Every row gives one point. Each copy is the shape, with its points in the same order, turned, moved and blurred by noise. Say if it was mirrored as well.
In the rows, zero is written as 128.

Shape:
[[152 101 126]
 [157 142 135]
 [146 215 153]
 [ 81 124  46]
 [145 123 101]
 [136 101 148]]
Copy 1 (6 x 3):
[[117 126 158]
 [144 137 131]
 [177 164  76]
 [ 68 222 162]
 [120 157 161]
 [104 112 138]]
Copy 1 is: mirrored
Copy 2, 6 rows:
[[ 98 176 124]
 [ 84 149 101]
 [ 85  64  84]
 [181 184  55]
 [100 168  85]
 [102 158 144]]
Copy 2 is: only turned

Shape (7 x 4):
[[121 135 192 181]
 [152 137  57  78]
 [154 147 119 175]
 [167 154 113 124]
 [100  88 165 187]
 [121 130 136 113]
 [118 177  50  99]]
Copy 1 (7 x 4):
[[178 151 178 163]
 [ 67 101 108  60]
 [144 155 165  91]
 [103 129 165  91]
 [188 164 121 159]
 [118 112 134 130]
 [105  69 127  41]]
Copy 1 is: mirrored
Copy 2, 7 rows:
[[ 48 130 164  90]
 [169 104  78 182]
 [ 99 104 165 156]
 [103 101 118 172]
 [ 91 102 177  60]
 [113 129 111 125]
 [165 140 118 203]]
Copy 2 is: mirrored
Copy 3, 7 rows:
[[173 143 185 110]
 [ 76  66  95 161]
 [146  85 164 120]
 [123  78 123 132]
 [155 144 213 159]
 [117 124 124 127]
 [ 29  74 118 132]]
Copy 3 is: mirrored
Copy 4:
[[151 107 133  57]
 [ 79 125 160 210]
 [162 138 148 123]
 [130 115 121 158]
 [151 100 196  64]
 [102 104 148 120]
 [ 73 180 135 183]]
Copy 4 is: only turned

Shape, 9 rows:
[[189 133 168 189 134 115]
 [124  91  49 137  99 150]
 [114 121 169  83  94 202]
 [148  97 158 132 138  62]
 [142 124 116  99 121 151]
 [147 114  93 143 197 172]
 [137 183 172 106 133 168]
 [ 96 123  93 130 169 156]
 [ 67 127 173  76  65 180]]
Copy 1 (9 x 6):
[[168  52 155 161 200 155]
 [ 93 135 109  66 189 122]
 [ 95 132 189 156 128  66]
 [143  84 114 154 130 192]
 [109 116 120 141 155 103]
 [183 104  97  96 167  80]
 [146 126 154 203 162  77]
 [163 157 107 104 154 102]
 [ 78 177 202 163 114  99]]
Copy 1 is: mirrored
Copy 2:
[[115 179 123 155 132 189]
 [150  80 159  78  62 160]
 [136 136 225 170  86  87]
 [172 132  88 159 134 139]
 [168 123 184 123 105 137]
 [168 184 165  61  93 144]
 [132 167 213 149 161 115]
 [150 131 163  65 102 106]
 [113  95 214 177  96  61]]
Copy 2 is: mirrored
Copy 3:
[[120  60 164  89 181 160]
 [142 158 170  71  91  79]
 [157 165  98 141  94 188]
 [ 88 113 190 156 172 139]
 [145 154 127 113 136 132]
 [105 120 102  53 132 103]
 [161 109  76 153 130 157]
 [105 127 108 106  99  92]
 [163 155 115 194  64 179]]
Copy 3 is: only turned

Shape, 14 rows:
[[224 108  98  85  74  84 188 153  71]
 [224  68 119 119 119 177 121 121 126]
 [ 31 100 152  95  72 143 163 153 121]
 [136 119 130  50  79 160 170 118 187]
 [104 151 186 167 205 152 163 100 106]
 [185 125 202 164 133  83 155 127 168]
 [138 127 159 146 212 137 129 126 120]
 [132 107 172 165 135 158 160  63  49]
 [186 127 103 141 102 130 128 148 150]
 [130  75 124  94 138 112 174  83 140]
 [142 150 160 124  97  80 102 140 134]
 [157 119  96  77  83 175 151 126 104]
 [177 131 161 200  93  69 128  96 149]
 [146 160 150 190 140 152 155 136 139]]
Copy 1, 14 rows:
[[113  84  80 227 188 119 175 175  82]
 [108 120 103 172  91 156 184  95  95]
 [100 152 195 112 135 125 103 235 158]
 [130 204 164 202 120 147 166 174 131]
 [183 163  83  48 120 162 105 127 130]
 [135 180  46 126 174 159 165 120 183]
 [181 141  89  92 127 159 103  96 138]
 [143 111  81  53 109 112 174 165  97]
 [ 92 164 101 173 139 117 138  98 116]
 [168 141  97 167  91 128 156 178 155]
 [118 149 116 130 192 109 145 122 168]
 [110 133 157 174 123 117 156 166  61]
 [ 92 170  42 120 174  86 166 106 165]
 [114 194  81  96 153 144 113 118 114]]
Copy 1 is: only turned
Copy 2:
[[146  97  82 145  66 157 161  25 203]
 [160 126 106 161 164 178  93 112 192]
 [ 43  63 121 146  86  75 142 144 103]
 [100  80 101 216 129 147 120  90  89]
 [135 111 158  50 107 148  60 150  73]
 [216  93  97 127  77 161 112 144  97]
 [161 126 174  85 115 166  95 145  95]
 [124 101  84  39 139 119  65 127 128]
 [178 138 125 175 103 129 117 104 150]
 [133  48 132 131 159 138 127 100 111]
 [168 131  99 134  84 118 170 129  96]
 [ 91 118 101 166 132 140 109  64 154]
 [232 107  84 113  92  94 125 134 117]
 [162 143 137 114  79 115  61 129 104]]
Copy 2 is: mirrored

Shape:
[[154 110 137 175  99  99 143 142 173  82 114]
 [105  65 139 183 159 102  82 173 164  78  96]
 [ 91 134  64  70  76  74 147  97 128  71  98]
 [ 66 118 145  60 140 148 116 163  96 115 190]
 [156 172 183 135  82 109  89 117 171 132  87]
 [ 67 141  93 117 158 160 112  84 105 176 173]
 [174 166 106  68 115 157 110 131 127 116 121]
 [104 154 148 129 135 176 168 141 121 141  77]
 [ 58 109  84 103 176 114 169 143 144 146  64]
 [102 161  99 111 161 118  61 148 102  86 155]
 [131 138  77 147 121  70 141 115  81 112 125]
 [ 50 116 156 178  98 177 154 185 166  80 151]
 [131 144  94 182 109 123 130 159  74 170  88]
 [176 171 159 164  80 193 127  74  89 177  74]
 [162 178 174 139 155 192 154 121  71 132  87]
 [ 85 118 141  78  64 168  66 138 109 166  88]]
Copy 1, 16 rows:
[[ 93 125 106 141 144 165 160 139 160 121 208]
 [ 92 170 146 156  86 143 142 153  99  84 226]
 [ 49 147  63 180 191 118  61 138 141 154 136]
 [131 130 181 126 166 139  72 194  70 124  94]
 [131 169 141 138 151 102 175 102 198 139 146]
 [135  83 123 119 124  91  68 129  99  77  73]
 [145 152  96 107 192 112 133 101 100 159 116]
 [126 156 153  98 180 159 111  82 139  68 119]
 [ 63 189  93 110 125 152  57 121 114  56 119]
 [145 131 146 137 148  72  67 140  77 143 165]
 [128 105  84 158 133 148  49 104 140 140 168]
 [103 121 172 138 205 161 131 190 122  32 181]
 [185 147  95 154 139 161  78  75 153  83 162]
 [174 108 127 142 173 149 174  14 167  94  99]
 [147 130 174  86 185 163 122  29 121 109 123]
 [157 195 140 199 165 112 129 121 122 102  66]]
Copy 1 is: mirrored
Copy 2:
[[157 109 152 105  72 163 112 127 160 125 139]
 [133 120 125 127  31 157 109 219 126 138 124]
 [161 130 156  65 163 144  78 120 141 194  42]
 [151 113 103 131 197  98 120 212 155 197 150]
 [156 141  56 102 118 164  98  83 125  95 156]
 [ 54 139 124 133 207  98 158 171 114 161 117]
 [177 150  96  75 157  87 154 104 150 135 119]
 [144 171 139  79 170 147 150 155  73 130 166]
 [120 163 165  89 127 132 123 170  41 205 107]
 [152 111  90 134 158  86 120 195 127 126  69]
 [144 126 165 156 147 139 136 122 128 140  65]
 [136  69 152  59 136 184 129 215 134 127 190]
 [145 143 141 139 136 180 206 141  94 126  99]
 [121 206 102  98 176 177 192  88 128  64 146]
 [172 207 140 118 182 128 171 148 110  70 172]
 [130 167  34  76 171 177 157 161 133 181 116]]
Copy 2 is: only turned
